Rows are points. Any point is a mix of the corners, with weights that add up to 1. It lies inside the corners' shape when no weight is negative. Is each point inside? If not, which corners have a negative weight?

Corners:
(1): [-0.35  0.80 -0.51]
(2): [-0.49 -0.21 -0.64]
(3): [-0.08 -0.11  0.31]
(4): [ 0.40  0.09 -0.29]
Points:
[ 0.07  0.06 -0.04] => inside
[-0.43 -0.11 -0.58] => inside
[-0.31  0.60 -0.44] => inside
[-0.05 -0.05  0.13] => inside
[-0.36  0.09  0.02] => outside (4)
[-0.10 -0.05 -0.46] => inside
[-0.13  0.04  0.10] => inside

Corners:
(1): [-0.31  0.29 -0.46 -0.49  0.69 -0.40 -0.04 -0.16 -0.47  0.04 -0.47]
(2): [ 0.14  0.12 -0.19  0.45  0.61 -0.19  0.28 -0.26 -0.30  0.44 -0.41]
(3): [-0.47  0.21 -0.14 -0.32  0.04  0.49 -0.14  0.04 -0.19  0.37 -0.12]
(4): [ 0.32 -0.75  0.44  0.08  0.05 -0.29 -0.33  0.19 -0.01 -0.34  1.44]
(5): [ 0.13 -0.56 -0.47  0.61  0.45 -0.02 -0.23 -0.39 -0.12 -0.60  0.29]
(6): [-0.50 -0.31  0.42  0.59  0.15  0.36  0.73 -0.36  1.58 -0.57 -0.46]
(7): [-0.32 -0.64  0.25 -0.17 -0.51  0.07 -0.23  0.11  0.22  0.08 -0.24]
(8): [-0.46  0.03  0.44  0.13 -0.37  0.61 -0.30  0.97 -0.30  0.19  0.00]
(9): [-0.54  0.01  0.31  0.50  0.11 -0.11 -0.06 -0.37 -0.15 -0.14  0.60]
(10): [ 1.24  0.70 -0.08 -0.17  0.25 -0.27  0.11 -0.11 -0.33  0.09 -0.48]
(11): [ 0.45 -0.01  0.56  0.30 -0.03  0.09 -0.37  0.04  0.73  0.29 -0.06]
(12): [ 0.51  0.19 -0.32  0.54 -0.46  0.03 -0.06  0.58  0.37  0.12 -0.11]
Points:
[ 0.15  0.14 -0.09  0.35  0.35  0.03  0.18 -0.19  0.20 -0.12 -0.30] => outside (4, 7)
[ 0.05 -0.16 -0.10  0.15  0.24 -0.11 -0.01 -0.18  0.12 -0.11  0.00] => outside (8)
[ 0.10 -0.10  0.01  0.21 -0.01  0.04  0.01  0.03  0.24 -0.09 -0.13] => inside
[-0.09 -0.16  0.10  0.12 -0.25  0.14 -0.15  0.28  0.10  0.08 -0.08] => inside
[-0.17 -0.16  0.14  0.15  0.03  0.12 -0.06  0.04  0.30 -0.23  0.06] => outside (2)
[ 0.39  0.11  0.02  0.35 -0.07 -0.09 -0.30  0.20 -0.06  0.19 -0.13] => outside (3, 4, 6)
[ 0.01  0.02  0.13  0.28  0.16  0.04 -0.05  0.05  0.05  0.03  0.07] => outside (7)
[-0.27 -0.19  0.08  0.33  0.08  0.10 -0.03  0.01  0.26  0.01  0.04] => outside (10)
[ 0.06 -0.17  0.12  0.20  0.06  0.03 -0.15  0.03  0.21 -0.14  0.16] => outside (2)

Corners:
(1): [ 0.22 -0.16  0.40  0.23  0.24  0.74  0.30 -0.29 -0.56 -0.37 -0.42 -0.09
  0.50  0.23  0.15 -0.04  0.14 -0.01  0.07 -0.79]
(2): [ 0.32 -0.07 -0.14 -0.04 -0.11  0.78  0.44 -0.32 -0.35 -0.50  0.20 -0.77
  0.31  0.21 -0.35 -0.16 -0.06  0.48  0.64  0.42]
(3): [ 0.22  0.28 -0.25 -0.16 -0.35 -0.13 -0.07 -0.36  0.60  0.25 -0.04  0.26
  0.38 -0.16  0.60 -0.14  0.13  0.06 -0.11 -0.57]
(4): [-0.41 -0.09  0.31 -0.05 -0.09  0.09  0.46 -0.37 -0.30  0.58 -0.12 -0.07
  0.33 -0.20 -0.51  0.37  0.30 -0.36  0.31  0.12]
(5): [ 0.48 -0.18 -0.65 -0.28 -0.43  0.15 -0.27  0.38  0.01 -0.67 -0.11  0.10
 -0.18  0.49  0.45  0.38  0.52 -0.23 -0.06 -0.39]
(6): [ 0.32 -0.35  0.41 -0.02 -0.11 -0.27  0.41 -0.35  0.50  0.16  0.66 -0.34
  0.13 -0.12  0.20 -0.26  0.66  0.46  0.05 -0.61]
(7): [ 0.04  0.45  0.05 -0.04 -0.77 -0.38  0.38 -0.39 -0.61 -0.19  0.02 -0.34
 -0.08 -0.38  0.00  0.13  0.45  0.12 -0.22 -0.62]
(8): [-0.18 -0.19 -0.33  0.14  0.32  0.65  0.36 -0.24 -0.35 -0.52 -0.40  0.00
 -0.52 -0.02  0.17  0.43  0.15 -0.14 -0.21  0.36]
(9): [-0.20  0.20  0.36 -0.40 -0.06  0.78  0.19 -0.33 -0.09 -0.81  0.32 -0.11
  0.04  0.47 -0.30 -0.12 -0.45 -0.30  0.72  0.35]
(10): [-0.17  0.18 -0.26  0.04 -0.12  0.33  0.61  0.37  0.26  0.47  0.28 -0.61
 -0.18  0.04 -0.07 -0.08  0.43  0.11  0.28 -0.62]
(11): [ 0.72 -0.41  0.33 -0.11 -0.48  0.12 -0.14  0.36  0.57 -0.49 -0.16  0.31
  0.18 -0.19 -0.42  0.61 -0.48 -0.07  0.28  0.66]
(12): [-0.41 -0.49  0.26  0.25 -0.71 -0.37 -0.35  0.37  0.14 -0.16 -0.06  0.36
  0.27 -0.32 -0.21  0.36  0.19 -0.46  0.70  0.36]
(13): [ 0.04 -0.20 -0.03 -0.33 -0.21  0.06  0.64 -0.10 -0.42  0.19  0.36  0.30
 -0.38  0.45  0.48 -0.32 -0.02 -0.15  0.49 -0.37]
(14): [ 0.00 -0.02  0.29 -0.10  0.23  0.23  0.55  0.26 -0.04 -0.34 -0.13  0.47
  0.18  0.07  0.17  0.61  0.33  0.62 -0.27  0.25]
(15): [ 0.56 -0.30  0.48  0.44  0.00  0.00  0.42  0.05  0.13 -0.50 -0.24  0.19
  0.40  0.15  0.30  0.19  0.58 -0.35  0.14  0.43]
(16): [ 0.22  0.44 -0.01  0.54  0.24  0.23 -0.40  0.01  0.47  0.02  0.62 -0.19
 -0.07  0.41 -0.10  0.70 -0.51  0.60  0.24 -0.28]
(17): [ 0.08 -0.52 -0.22  0.66  0.00  0.34  0.59  0.41  0.49  0.39  0.25  0.49
  0.20  0.34 -0.38  0.31  0.30 -0.02 -0.39  0.32]
(18): [ 0.09  0.23 -0.23 -0.10  0.35 -0.37 -0.22 -0.07  0.51 -0.57 -0.49 -0.38
  0.44 -0.08  0.01 -0.08 -0.45  0.10 -0.09 -0.04]
(19): [-0.29  0.22  0.39  0.07 -0.52 -0.17 -0.17 -0.38 -0.05 -0.24 -0.57  0.28
 -0.35  0.40 -0.21  0.06 -0.02  0.66  0.46 -0.10]
(20): [-0.44 -0.19 -0.56 -0.07 -0.27  0.24  0.60  0.10  0.41 -0.14 -0.18 -0.48
 -0.44  0.55  0.49  0.71 -0.31 -0.07 -0.28  0.48]
(21): [ 0.42  0.39  0.50 -0.25  0.12  0.68 -0.21 -0.27 -0.46 -0.24  0.59 -0.37
  0.04  0.36  0.43 -0.47 -0.13  0.56 -0.16 -0.27]
Points:
[ 0.08  0.06  0.09 -0.11 -0.21  0.05  0.15 -0.12  0.01 -0.26 -0.02 -0.16
  0.09  0.11  0.13  0.10  0.01  0.11  0.21 -0.11] => outside (8, 17)
[-0.04 -0.11 -0.11  0.05 -0.22  0.15  0.21  0.05  0.09 -0.27 -0.21  0.04
  0.06  0.11 -0.09  0.35 -0.05 -0.12  0.26  0.19] => outside (6, 21)
[ 0.09  0.02  0.20 -0.09 -0.20  0.25  0.18 -0.25 -0.18 -0.29  0.00  0.01
  0.01  0.15  0.16  0.10  0.09  0.12  0.18 -0.12] => outside (10, 17, 18)
[ 0.16 -0.31  0.07 -0.03 -0.11  0.03  0.14  0.17  0.33 -0.08 -0.30  0.36
  0.12  0.08  0.27  0.17  0.20 -0.15 -0.06 -0.06] => outside (2, 7, 9, 16)

Corners:
(1): [ 0.01 -0.13  0.35  0.73  0.42  0.54  0.28  0.00  0.46  0.39 -0.20  0.50
 -0.47  0.57 -0.13  0.27  0.62  0.81 -0.13  0.59]
(2): [ 0.72 -0.18  0.02  0.13 -0.31 -0.55  0.51 -0.48 -0.03 -0.53 -0.18 -0.33
  0.11 -0.28  0.40 -0.20  0.15  0.18  0.17  0.35]
(3): [ 0.23  0.34  0.48 -0.36  0.03 -0.01 -0.41  0.11  0.04 -0.04  0.43 -0.51
 -0.19  0.57 -0.02 -0.52  0.31 -0.95 -0.52 -0.22]
(4): [ 0.01  0.60 -0.27 -0.60  0.38 -0.32 -0.79 -0.42 -0.23  0.20  0.27  0.04
 -0.08  0.44  0.05 -0.13 -0.32 -0.27 -0.12 -0.31]
(5): [ 0.39 -0.04  0.27  0.04 -0.23  0.28  0.37 -0.65  0.04 -0.24  0.12  0.03
  0.22 -0.26 -0.05 -0.26  0.36  0.52  0.53  0.07]
(6): [ 0.36  0.19  0.19  0.32 -0.12  0.30  0.25 -0.21 -0.07 -0.31  0.01 -1.10
  0.25 -0.28  0.24  0.11  0.01  0.49 -0.06  0.44]
(7): [ 1.19 -0.06  0.07 -0.09 -0.02  0.34  0.27 -0.72  0.41 -0.30 -0.41 -0.42
  0.13  0.03  0.29  0.22  0.13  0.66  0.17  0.30]
(8): [ 0.15  0.61  0.44  0.56  0.32 -0.07 -0.18 -0.42 -0.07 -0.26 -0.72  0.14
  0.10  0.29 -0.29  0.30  0.27  0.07  0.22  0.53]
(9): [ 0.06  0.72 -0.18 -0.62  0.27  0.19  0.07 -0.04  0.44 -0.13  0.20  0.68
 -0.61  0.26 -0.06 -0.22 -0.07 -0.63 -0.29 -0.47]
(10): [-0.15  0.02 -0.03  0.26  0.12  0.48 -0.41  0.05  0.49  0.39 -0.08  0.46
 -0.20  0.26 -0.49  0.36  0.26 -0.30 -0.42  0.73]
(11): [-0.14  0.72  0.01 -0.42 -0.03 -0.02 -0.51 -0.29  0.58  0.26  0.07 -0.09
 -0.01  0.65 -0.58 -0.43 -0.61 -0.24 -0.26  0.09]
(12): [ 0.01  0.29  0.26 -0.23  0.40  0.30  0.23  0.11  0.19  0.14 -0.20  0.61
  0.12  0.35 -0.29  0.42  0.59  0.40 -0.32  0.76]
(13): [-0.04  0.65  0.32  0.20  0.40  0.14 -0.28 -0.14  0.35  0.23 -0.50  0.12
 -0.13 -0.08 -0.52 -0.29  0.49  0.08 -0.77  0.57]
(14): [-0.29  0.63  0.41 -0.38 -0.18  0.07 -0.38 -0.41 -0.17  0.06 -0.09  0.08
 -0.94  0.37 -0.20 -0.40  0.15 -0.10 -0.03 -0.17]
(15): [ 0.17  0.65  0.12 -0.45  0.41  0.25 -0.28 -0.30 -0.23  0.19  0.37  0.07
 -0.45  0.25 -0.46 -0.25 -0.37 -0.41 -0.43  0.21]
(16): [ 0.73  0.18 -0.19  0.02 -0.41  0.36 -0.11 -0.14  0.06 -0.52 -0.46 -0.26
  0.34 -0.15  0.15 -0.49 -0.56  0.56  0.49  0.12]
(17): [ 0.37 -0.34 -0.06 -0.38  0.14  0.19  0.23 -0.53  0.09 -0.02 -0.40 -0.16
  0.52 -0.12  0.50 -0.31 -0.17 -0.42  0.41  0.40]
(18): [ 0.51 -0.47 -0.15 -0.35  0.17  0.25  0.33 -0.88  0.10 -1.12 -0.45 -0.40
  0.34 -0.15  0.74 -0.39 -0.17 -0.12 -0.19  0.31]
(19): [ 0.74 -0.45 -0.68 -0.33 -0.18  0.16  0.37 -0.35  0.05 -0.29 -0.47 -0.41
  0.65  0.15  0.06 -0.23 -0.28 -0.26  0.03 -0.46]
(20): [-0.02 -0.02  0.35 -0.18  0.69 -0.36 -0.46 -0.08  0.09  0.05 -0.33  0.04
 -0.41  0.24 -0.44  0.21  0.24  0.46  0.24  0.11]
(21): [ 0.23  0.25  0.77  0.17 -0.02  0.17  0.13  0.01  0.21  0.01 -0.22  0.08
  0.08 -0.13  0.05  0.24  0.08  0.13 -0.65  0.18]
Points:
[ 0.21  0.21 -0.04 -0.29  0.09  0.16 -0.14 -0.34  0.14 -0.14 -0.23 -0.11
  0.11  0.18 -0.02 -0.20 -0.04 -0.14  0.03  0.10] => outside (1, 2, 15, 21)
[ 0.10  0.12  0.11 -0.01  0.01  0.12  0.12 -0.21  0.28 -0.29 -0.51  0.23
  0.02  0.19  0.11 -0.29  0.11 -0.37 -0.28  0.30] => outside (4, 5, 6, 7, 15, 20)
[ 0.34  0.10  0.11 -0.12 -0.02  0.14 -0.01 -0.35  0.23 -0.16 -0.10 -0.23
 -0.06  0.02  0.04 -0.32 -0.04  0.11  0.07  0.28] => outside (4, 8, 12, 19, 21)
[ 0.66 -0.20  0.05 -0.23 -0.25  0.01  0.20 -0.44 -0.10 -0.45 -0.41 -0.54
  0.40 -0.22  0.31 -0.31  0.05  0.33  0.20 -0.06] => outside (1, 8, 9, 10, 11, 15)
[ 0.31  0.12  0.05 -0.20  0.15  0.12  0.03 -0.24  0.23 -0.04 -0.12  0.10
  0.03  0.12  0.01 -0.14 -0.02 -0.06 -0.15  0.19] => outside (6, 8, 14)
[ 0.26  0.14  0.06 -0.13  0.12  0.14 -0.06 -0.29  0.18 -0.07 -0.19  0.09
 -0.03  0.18 -0.07 -0.07  0.05 -0.05 -0.10  0.18] => outside (6)
[ 0.37  0.42  0.38  0.02  0.15  0.05  0.04 -0.25  0.11 -0.32 -0.29 -0.39
  0.16 -0.07  0.02 -0.09 -0.06  0.01 -0.26  0.44] => outside (1, 4, 5, 10, 14, 19)
